Each point is reached from the start by the listed moves, each made once or not at all, plus a little noise. Say if it took an odd or an even number of moves. Then give how often each move was made.
In the rows, zero is written as 128.

Moves:
(1): [ 85 101 191 151 161]
(2): [ 80  77 175 175 130]
Start: [140 118 146 134 170]
Points:
[137 119 144 135 172] => even (0, 0)

Moves:
(1): [ 92 127 127 125 156 170 103 122 175]
(2): [133 125 149 140 119 135 100 150 123]
(3): [163 141 123 117 130 142 133 132 123]
(4): [119 122 138 109 101 131 133 105 155]
(5): [142 113 129 159 129 129 126 129 136]
(6): [129 156 125 137 119 140 125 117 128]
(7): [ 98 140 145 146 132 159 132 117 119]
(8): [127 132 141 130 152 143  97 101 125]
(9): [134 157 168 119 157 133 138 118 139]
Start: [153 139 104 145 166 106  98 111 113]
Points:
[154 210 150 130 241 197  53  58 164] => odd (1, 0, 1, 0, 0, 1, 0, 1, 1)
[168 128 104 175 165 109  95 116 116] => odd (0, 0, 0, 0, 1, 0, 0, 0, 0)
[164 161 127 163 152 183  56 101 185] => even (1, 1, 1, 1, 1, 1, 0, 0, 0)
[140 173 197 163 213 228  39  65 182] => even (1, 1, 1, 1, 1, 0, 1, 1, 1)
[136 142 172 153 192 161  61  99 201] => odd (1, 1, 0, 1, 1, 0, 0, 0, 1)
[139 163 121 202 166 149  97  94 113] => odd (0, 0, 0, 0, 1, 1, 1, 0, 0)
